Rows are points. Each copy is the shape, with its points in the same order, stretched, turned, moved and blurred by noise. Say if it was mirrored as well.

Shape, 8 rows:
[[-16 -45  39]
 [ 23 -15 -34]
 [ 12 -35  47]
 [ 20  49   2]
 [-80  -6 -31]
 [  4 -21  23]
 [  2  33   5]
 [-68  -9 -82]]
Copy 1 (8 x 3):
[[  58  -58   49]
 [ -13  -17  -37]
 [  71  -38   35]
 [  -8   38  -18]
 [ -59  -45   42]
 [  40  -28   20]
 [  -5   17   -1]
 [-104  -47   -3]]
Copy 1 is: only turned
Copy 2 (8 x 3):
[[  66  -22   15]
 [  20   -4  -68]
 [  65    1   15]
 [ -37    1   -5]
 [  15 -105  -37]
 [  40  -10    3]
 [ -20   -2  -14]
 [   0 -114  -91]]
Copy 2 is: only turned
Copy 3, 8 rows:
[[ -66  -10   -4]
 [  27  -35   16]
 [ -40   18   11]
 [  59   15  -29]
 [ -25  -68  -83]
 [ -24    1   -2]
 [  23    5  -32]
 [   1 -104  -68]]
Copy 3 is: only turned

Shape (10 x 4):
[[-39  13  28 -22]
 [-17  -1  63 -50]
 [ 62 -79 -40  41]
 [-39  33  67  10]
 [ 36   1  41  31]
 [ 71 -76  12  52]
 [ 22 -43  69 -20]
 [-18  10 -30   2]
 [ 65  38 -42   5]
 [ 30 -23  40   4]]
Copy 1, 10 rows:
[[-32  26 -36 -40]
 [  2  62  -8 -19]
 [-56  -7   0  98]
 [ -8  37 -93 -19]
 [ 12  20 -72  45]
 [-26  31 -34 117]
 [ -3  72 -13  46]
 [-49 -21 -25 -23]
 [ 24 -48  -1   9]
 [ -5  42 -30  40]]
Copy 1 is: only turned
Copy 2 (10 x 4):
[[  0  54  31  16]
 [-10  45  75 -11]
 [ 24 -18 -81 -83]
 [ 35  45  64  36]
 [ 37 -11  17  -4]
 [ 49 -25 -28 -85]
 [ 15  18  65 -55]
 [ -7  32 -42  15]
 [-23 -44 -59  26]
 [ 20   4  27 -32]]
Copy 2 is: mirrored
Copy 3:
[[ 40   7  23 -31]
 [ 40  37 -12 -76]
 [-86  15 -49  -6]
 [ 31  56  35 -24]
 [-15  65 -15  -4]
 [-88  62 -38 -31]
 [-21  79 -29 -88]
 [  4 -23  13  27]
 [ -3 -22 -55  70]
 [-16  52 -28 -35]]
Copy 3 is: mirrored

Shape:
[[ 54   1 -83  -7]
 [-21  86  90  23]
 [-27 -22 -22  47]
 [ 29  15  34  47]
 [-24  45  21  55]
 [-17  32  35   8]
 [ 60 -13   6 -12]]
Copy 1 (7 x 4):
[[ 47  12 -26 -96]
 [-88  83  15  63]
 [ 33  20 -56  27]
 [ 15  63  13  22]
 [-27  67 -37  45]
 [-34  34  -2  34]
 [ 42  14  40 -36]]
Copy 1 is: only turned
Copy 2, 7 rows:
[[-37  73  -7 -44]
 [ 23 -89  32  31]
 [ -1  45 -72  41]
 [ 46  16  30  34]
 [ -8  -4 -19  57]
 [ 15 -38 -16   9]
 [ 59  28  30 -39]]
Copy 2 is: only turned

Shape:
[[-34  17  17   4  59  44]
 [-33  13  -9  -7 -53  35]
 [-14 -41  25  84   7 -26]
 [ 15  38 -14  -3 -24  72]
 [  5 -35  -6 -14  71  23]
 [-14  18  26 -11 -63  44]
 [-26  20  -6  24 -56  67]
 [-34  22 -39 -16  -9  52]
 [  1   3  12  65   4 -56]
 [  0 -45   5  77  36 -30]]
Copy 1 (10 x 6):
[[ 49  -5 -30  -2  46  62]
 [  9   9  -7  17 -87  43]
 [-66  86   7  24  17  20]
 [ 36 -11 -70 -39 -61  27]
 [  0 -57 -22 -24  53  29]
 [ 21  39  -7 -21 -88  27]
 [  2  33 -46  -4 -93  62]
 [ 28 -44 -38  22 -56  60]
 [-27  71  13  47  16 -30]
 [-68  50  -4  24  41   9]]
Copy 1 is: mirrored
Copy 2, 10 rows:
[[-14 -41 -13  42 -29  16]
 [-34   0  53  -2 -50  -6]
 [ 38 -15  -9  33 -22 -67]
 [-67   6   9  11 -46  12]
 [ 29 -29 -34   0 -13  29]
 [-38  18  61   9 -28  -5]
 [-39   9  31  16 -65 -15]
 [-36 -18  16 -13 -65  17]
 [ 22 -21  -4  13  -1 -71]
 [ 43 -17 -30  14  -8 -49]]
Copy 2 is: only turned
Copy 3:
[[-32 -76  24   0  10  49]
 [ 23   2   8  43 -85   1]
 [ 52   3 -66 -11  47  -4]
 [-13  23  38  60 -50  52]
 [-53 -42 -19 -66  24  55]
 [ 59  12  33  33 -73  21]
 [ 32  20   6  85 -69  27]
 [-44 -20  10  49 -77  20]
 [ 23  10 -28  -9  32 -39]
 [ 11   0 -73 -28  61   1]]
Copy 3 is: only turned
Copy 4:
[[  -7   -4  115   26  -42  -37]
 [ -83   27    3   -8  -14  -63]
 [  -5   80   38   39  -31   91]
 [ -86  -21   23  -42  -69  -48]
 [  18  -66   80   38   -4   21]
 [ -84   34   25  -62   -2  -50]
 [-121   35   20  -19  -49  -44]
 [ -73  -15   28   27  -42  -78]
 [  40   76    5   13  -60   50]
 [  20   42   38   52  -43  103]]
Copy 4 is: mirrored

Shape:
[[  11   -8    3    8  -28 -121   -4   -8]
 [  -9  -18    8    4    9   -2  -40   20]
 [ -11   -9   13   28   10    5   -4    3]
 [  -9  -13    3   19  -34   -1    6  -77]
 [ -27   -9   -9  -14   24    2    9  -14]
 [ -28  -17    6   -4   19   -8    6   -1]
 [  87    4   15    1   16   10   -7   22]
 [ -28   -4   23  -17   10   10   12  -36]
 [ -22  -17   -1   -1   -4   10  -68   23]
 [ -16   -2   13   -6   22   -2   10   20]
 [   6  -20   -4   -3   11    4   12    8]
 [ -29   -6   14   -6   14  -17  -22   28]
 [ -24   29  -18  -10   26    6   13  -12]
 [ -23   -5    3    1  -28    5    8   26]]
Copy 1, 14 rows:
[[  0 -61  27  73 -20 -27  59 -69]
 [ 26   2 -37   5  24  -2  13   5]
 [ 16   0 -18   6   2  14 -23  -6]
 [  1  37  57  38 -58  30  -3 -32]
 [  7  -1   1 -28  -9 -13 -13   1]
 [ 13  -5 -18 -17  -9 -17 -12  -9]
 [ 50 -44 -53 -24  25  40  44  35]
 [ -5  13  -5 -15 -34   3 -11   8]
 [ 21  30 -23   4  39   1  17  18]
 [  4 -18 -32 -28  11  -8 -14   0]
 [ 25  -5 -24 -33   2   3   2  -6]
 [  1  -7 -36  -8  21 -16  -1  -4]
 [-13  -5  20 -40   2   9 -43   7]
 [ -8  16 -11 -27  14  14 -17 -31]]
Copy 1 is: only turned
Copy 2, 14 rows:
[[ 46 -31 -46 -28  80  40 -34 -16]
 [  2 -22 -13  35 -16   9  -6  -1]
 [  8  -2   5   6 -17  36  -1   2]
 [ 67   4  18  -7 -10   9 -32 -46]
 [-17  16 -16 -10  -8  -8   4 -26]
 [ -4   7 -10  -3  -1  11  10 -16]
 [ -8 -15  -2  23 -12   0 -59  40]
 [ 20  30 -20  -5 -17 -10   7 -21]
 [ 10 -34 -17  47 -20  -9   0 -13]
 [-19  12 -13  -4  -4  10  12   7]
 [ -5   5   5   7   1   3  -8   3]
 [ -3 -14 -37  12   0   9  17  -2]
 [-30  13 -28 -38 -18 -12   0 -26]
 [ 30  -6   2   5   0  13  28  10]]
Copy 2 is: only turned
Copy 3, 14 rows:
[[-51   2 -38  -9  68  31  38  13]
 [-18 -25 -37 -21  12  -6 -20 -22]
 [ -9 -23 -32   8   3   3 -18  -1]
 [-52  10  27  12 -24  22  -3  34]
 [-12  -4  20  12  10 -12 -12   1]
 [-14  -8  -5   9  20  -3 -18  -4]
 [  1   8 -78 -43   6 -30  21  22]
 [-19   0  25   0  -1  -5 -32  29]
 [-23 -34 -18 -37  -2  -1 -28 -38]
 [  6  -9 -12  -4  20  -6 -19  -2]
 [ -5   8 -20  -3   9  -7  -1  -9]
 [ -6 -25 -17 -17  27   0 -26 -14]
 [  5 -13  43   6  -1 -11  -1  16]
 [  6   3  14 -25  -4  27 -20 -19]]
Copy 3 is: mirrored

Shape (12 x 8):
[[ 63  19 -16   8  31  -1  13 -11]
 [-11  -7 -38 -23 -14  -9 -28  22]
 [ -8  56 -47  11  43  21  33  66]
 [ 42  -7 -50  17 -68 -24  53   3]
 [ -9 -35  25 -35  12  20   8 -38]
 [  0  23  19  58   5  24   3 -20]
 [-28  44  22 -18 -31  82 -45 -16]
 [-21 -20  43   3 -49 -23  12  49]
 [ 68 -42  39 -14 -35  81 -20 -19]
 [ 28 -17 -30  33  35   1  54 -30]
 [  2  68  27  40  35   2  63  20]
 [ 48 -27 -16 -23 -14 -12  -2   5]]
Copy 1 (12 x 8):
[[ -68   25  -10   10   -7    4  -41   48]
 [  25   -9   14   10    5  -52  -62   18]
 [ -21   17  100   19  -43  -70  -16   76]
 [   3    4   28   61   87   29  -53   40]
 [ -25  -62  -13  -25  -11   10    0   14]
 [ -65    5   10  -28   14  -20   65   14]
 [   5   14   -2 -121   -4  -45   29    6]
 [  69  -13   18   40  -30  -37   33    2]
 [   5  -30  -77  -26    4    8   25   67]
 [-116  -34   30   40   50   18  -13   55]
 [ -72   28   81  -15  -50  -21   57   16]
 [   4    1  -24   34   12   -2  -65   34]]
Copy 1 is: only turned
Copy 2 (12 x 8):
[[ 33   3  32 -45 -21   9  25 -15]
 [  0  10   0  14  -8 -10 -20  19]
 [ 69 -69 -41 -48 -30   8  36  28]
 [ -6   2  87 -25  49  46  25  -7]
 [  2  18  19  63   4   2  42 -32]
 [ 27  31 -12 -16  -4  31  51  -1]
 [ 32  42 -65 -15   4 -49  40  27]
 [ 56  34  38  70   0  25 -18  48]
 [  3  86  78  -6  -4 -49  69  40]
 [  2 -22  33 -12  -3  58  71 -55]
 [103 -36 -13 -25 -15  47  44 -15]
 [  7  15  65  15 -24   2 -10   5]]
Copy 2 is: mirrored

Shape (14 x 9):
[[-30 -14  -8  45   0  18   7  -4  -9]
 [ 25  -9 -57  -4  -6   1  27   7  27]
 [-19 -15  12  37 -15  -6  12  52  -2]
 [-35 -16  11 -20 -20   5 -70 -11  -4]
 [ -8  39  16  -5  26 -10 -20  10  20]
 [ 46 -14  11 -26 -14   4  30 -15  24]
 [ -7  -8  -5   2 -18 -15 -25  19   7]
 [-23  55  11  22  -8  19   9 -17  26]
 [-21 -28   7 -22   8 -11  28  10  -2]
 [-22 -12  17 -15 -23 -15  29  24  29]
 [-29 121 -35  17  -9   6  27  -4 -87]
 [-12 -31  -3 -33  -3   5  19  22  28]
 [  6 -15  16  -4   3 -18  18 -15  24]
 [ 44   6 -19 -13   2  45  15  35 -19]]
Copy 1:
[[ 20 -13  16  14  63 -30  22 -15  -3]
 [ 52  41  -8  13   3 -10 -62  36  35]
 [-31   3   6 -24  29 -11  21 -10  10]
 [-44 -30  67  17  45  20  -9 -11 -31]
 [ -7  13  31  -1 -36   6  30  -2 -20]
 [ 12  33  -7  29 -29  42  -2  -7  41]
 [-24  14  34  -8  23   9 -15   5 -14]
 [ 29  -5  -2  41  -3 -19  56  26  -5]
 [ -1 -14  26 -14 -22  20  25 -11  38]
 [-18   9  28  -4 -15  19  11  26  47]
 [116 -85 -45   6  30 -31  78  80 -31]
 [-27  18  28   7 -36  20 -27   6  56]
 [  7  27  33  10 -14  21  22 -10  25]
 [ 25   7 -49   5 -17  14 -33   9  18]]
Copy 1 is: only turned
Copy 2 (14 x 9):
[[  40   34   15   38    1  -36  -23   -5   12]
 [ -25   37   -7  -20    3   30   -1  -26   27]
 [  25   26   32   39   50  -19   14   13   45]
 [  36  -12   40  -40   18  -17  -21  -47  -40]
 [ -24   13    0  -20   27   -6  -24   13   -9]
 [   2   -4   -5   12    5   33   28  -17   -2]
 [  18   18   19  -25   38  -12    3  -17    6]
 [ -10   34  -14   17   28  -11  -54  -13  -12]
 [  21   23   45    8   24   14   23    2  -15]
 [  15   23   38   12   69   20   19   -7   -6]
 [  25   57  -41  -40   -3   60 -112   73    1]
 [ -12   20   52    0   36   18   18  -29   -5]
 [  16   33    3   12   22   -5   25    2  -10]
 [ -39  -19   -4    1  -20   37  -19   -4   35]]
Copy 2 is: only turned

Shape:
[[-30  31  17  25  24   9   4 -23 -15 -13  -6]
 [ 45 -18  68   3 -38  14 -11  -5  51  30  23]
 [-26  27  30 -14  -2 -36 -27   8  -1   2  28]
 [ 15   5  23  -6   6  50  42  17 -31 -41 -39]
 [ 66  15  40  -7 -11   9  15  34 -60   8  57]
 [-49  -5  10 -18   4   8 -10  -3 -37  15  55]
 [-28 -41   2   0   1 -25  -8  23 -12  31  41]
 [ 63 -16  21 -10  15  32   3  56 -34  21 -63]
 [ 10   6   1 -24   9 -12 -15 -70  18  -4 -24]
 [ 35 -15 -27  15 -19  -8  -2   9 -61 -18  44]
 [ 12 -32  -7 -14  83  40 -22 -44  -4 -86  49]
 [ 17 -76   1  -1  30 -44  23  -4  31  26 -53]
 [-40 -16  21  32 -19   1 -27 -54   2 -37 -11]
 [ 20 -53 -19 -46  33 -12 -12  -5 -30 -70  62]
 [-11 -81 -35  17 -21   8   7  49  55   2  49]]
Copy 1:
[[  -2   19  -16   33  -36   -5   17   49   -5   14   52]
 [  57   -1   16    7    9   27 -111   41   45  -19  -53]
 [ -33   14    3   58   30  -45  -17   45  -23   -8   17]
 [  27   51  -59  -12  -10   29   40  -11  -20  -27  -15]
 [  -1   32  -57   21  -14  -53  -35  -43   38 -101  -73]
 [ -16    7   -9   98   -3  -15   41  -10   22   10   -7]
 [ -38  -15   -4   76   20  -18  -27  -43   37   20   19]
 [  -3    0  -79  -53   52    2  -15  -15   51  -79  -21]
 [  46  -78  -27    2    4    1   -4   57  -16   37   -3]
 [   1  -10  -24   34  -30  -27    0  -95   12  -42   -6]
 [ 121   11  -10   75   29  -14   38  -41  -37   14   58]
 [  -4  -80  -46  -25   51   39  -84  -25   21   51   38]
 [  34  -25   27   55  -37   57   -4   28  -39   18   45]
 [  60  -11  -31   83   58  -31   21 -102  -45    3    6]
 [  19   26   56   43   30   28  -43 -108   47   72   29]]
Copy 1 is: only turned
Copy 2:
[[-24   1   6  -2   4  13  16  -2  17  19 -27]
 [ 14   1  14 -12  36  65  48  52  28   6  23]
 [ 14 -22  29   8   4  14  39 -33   4  -7 -13]
 [-60  25   0 -19  56  14  -3   6 -12 -18  20]
 [ -7   6  37 -47  43  -6  47   3 -40 -49 -28]
 [ 22  -3  20 -23   8  20  -1 -18  -2 -35 -53]
 [ 71  -9  21 -32  12  -1  -7 -12 -16  -9 -38]
 [  2  29 -10 -57  45 -15  20 -12 -36  -6  48]
 [  6  60   8  17  15  32  34  -4  33  32  28]
 [ 18  31  57 -54  47 -26  10 -11 -18 -20 -38]
 [-59  39  94   3  -3  84  18 -21 -33  52 -12]
 [ 83  43  -9  -6  36 -11  -3  -5 -21  58  32]
 [-12  25  22 -10  56  57   7   0  62  39 -12]
 [ -2  41  95  -5  37  33   8 -45 -52   2 -11]
 [ 57 -28  60 -27  -2  13 -36  39  -8   4  -2]]
Copy 2 is: only turned
Copy 3 (15 x 11):
[[  9  26  36 -17  25 -16   5  19 -51 -21  12]
 [  7  -5  10   2 -24 -29 -73  32  31  79  74]
 [ 30   4 -12  -6 -14   3 -60  21 -38 -25  19]
 [ 33 -29  -8  25  56  30  74  22 -34  41 -15]
 [-29 -36 -55  63 -11 -27  36  66 -41  40  45]
 [-33  10   3  13   6   2 -40 -31 -59 -53  30]
 [-27  36 -18  37 -48  28 -33 -21   3 -20  17]
 [ 28   7 -85  57  51  29  56  33  36  78 -12]
 [ 11  -2  28 -48  62 -38 -54  40  61  -2 -18]
 [-42 -29 -28  24  -9   8  64  31 -12 -18   7]
 [ 69 -74  78  59  88 -58  23  14  20 -61  16]
 [  0  17   0  32  -5  23 -18  31 116  48 -40]
 [-20 -13  68 -46  35  41 -15  24  -1 -32  29]
 [ 24 -85  20  58  27 -13  29  29  30 -64 -11]
 [ 22   8 -13  45 -92  35   6 -81  42  18  42]]
Copy 3 is: mirrored
Copy 4, 15 rows:
[[  4  20 -37  11   4 -14 -40  32  16 -19 -22]
 [ 32 -14  -7  15  23  27 100  10 -32 -35  38]
 [ 19   5   7 -11  46   2  -6  37  56 -29   8]
 [ 76  31 -42   0 -35 -36  -9   3 -10  16 -20]
 [ 74  47 -18 -11  59 -87  60 -37  26 -17  40]
 [ 28 -13 -17  -9  76  -4  -6 -18  68  -2   6]
 [  8   6  34  27  65  17   7 -32  58  17  35]
 [ 90   5  -3  21 -16 -32   8   3 -21  51  65]
 [ 21 -29  37   8  25  -6 -20  52 -39 -39 -26]
 [ 18  33  23  12  64 -86  31 -46  32  12  -2]
 [ -2 -60  -2 -51 -32 -51 -40 -62  22 -81 -57]
 [ 32   6  80  62  -5  79 -23  -9 -30  22  20]
 [-36  14 -23  -5  17  22 -14  34  -5   2 -39]
 [ 33 -21  62 -48  26 -44  -3 -71  57 -30 -44]
 [  1 -25  41  74  -2  35  63 -69  58  33 -15]]
Copy 4 is: mirrored

Shape:
[[   5  -13    6   11   71   -9  -11   16  -18    5   43]
 [ -31   -5    3    8   -8  -78  -46   32   11   -3  -41]
 [ -24  -19   36   62  -12  -48  -40   25   -4   22    2]
 [ -20   78  -45   30    8   64   49  -30   58 -106  -36]
 [  15  -46    3   -4   26    5   -7  -15  -43    2   22]
 [ -49   -7    8   15  -42  -62   10   35  -26   22  -33]
 [ -71   21   46   24  -34  -18  -19   49  -19   37  -49]
 [  31    3  -15  -45    0  -13  -18   47  -10   38   72]
 [ -54   20  -43  -57  -36   -4   21  -80   11   14   24]
 [  -1   69   24  -25  -70   28   43  -40   45  -78  -53]
 [  22    6  -18  -41   41  -46  -13  -15   -2   15   38]
 [  -1   58   14   31    5   19   88  -25   61  -80   16]
 [  32  -35  -23   -2   54   -6   32   16   19   31    4]
 [  -4   15   12   -6   56  -47    5   13  -44   16    3]
 [  39   19   10   18   42   -5  -10  -10    6   53   16]
 [ -30   -5   11  -96   11    7    4  -31   43   11   38]]
Copy 1 (16 x 11):
[[ -65   28   14   28  -23    7   19   23   13   68   37]
 [ -89   -6   23  -23    2  -23  -58   -7   48  -31   41]
 [-108  -10   38   16  -28    2  -11  -16   32  -26   47]
 [  34  -21  -23 -107  -24   68   37   15   -1   -2  -16]
 [ -40   23   15   48  -16   18  -21   29  -19   37    7]
 [ -67  -37   55   -6   30   -6  -31  -34   40  -13   34]
 [ -57   -7   18   -1    6   12  -21  -91   36  -24   67]
 [ -43   46   46   58   18  -42   23   20  -17   14   59]
 [ -11   13   57  -21   49   60  -36   21  -63   14   28]
 [  42  -36  -22  -45  -10   42  -23    2   -8  -72   34]
 [ -41   47   56   12    7  -11  -26   52    3   45   40]
 [  14  -57   11  -56  -19   71   36   45   17   10   33]
 [ -13   -5   50   16  -36  -23  -16    4   10   83   31]
 [ -47   34   36   13    5   18  -12    7   53   51   38]
 [ -35   50   52    9  -45   -1    6   -1   12   24   51]
 [ -18   27   12    7   25   30  -46   29  -69   43   85]]
Copy 1 is: mirrored
Copy 2:
[[  15  -37  -39  -26   18    1   51  -10    5   29  -34]
 [  -5  -38  -12  -24  -68    8   16    8   26    8   71]
 [ -22  -20  -36   -1  -46  -26   21   -3    9   33   38]
 [  26  121  -53  -56   19   89  -56  -62   23  -32  -43]
 [  15   -2  -14  -14   17  -35   37   24   15   27  -35]
 [  -1    1  -26  -25  -80   14   32   38   -1   18   74]
 [ -15  -19  -61  -25  -35   16   -4   29  -24   -2   71]
 [  54  -49   -5   -4   24   11   59   -9  -45   -1   20]
 [  19   24   43  -35  -39   18    5   22  -45  -54  -30]
 [  64  111    6  -59  -18   22 -104  -38  -14  -38   25]
 [  44  -35   16  -44  -13  -11   53  -13   -3   -5   -7]
 [  55  102  -39  -64  -29   49  -47  -69   -8   12  -31]
 [  58  -13  -48  -15   -7  -10   60    6   22    0  -28]
 [  21  -26  -29  -62  -17   -5   60    8    4   24    6]
 [  34   -9  -36  -30   20  -46   52  -27  -17  -15  -25]
 [  66  -42   18  -33  -14   11  -19    6  -42  -38  -31]]
Copy 2 is: only turned
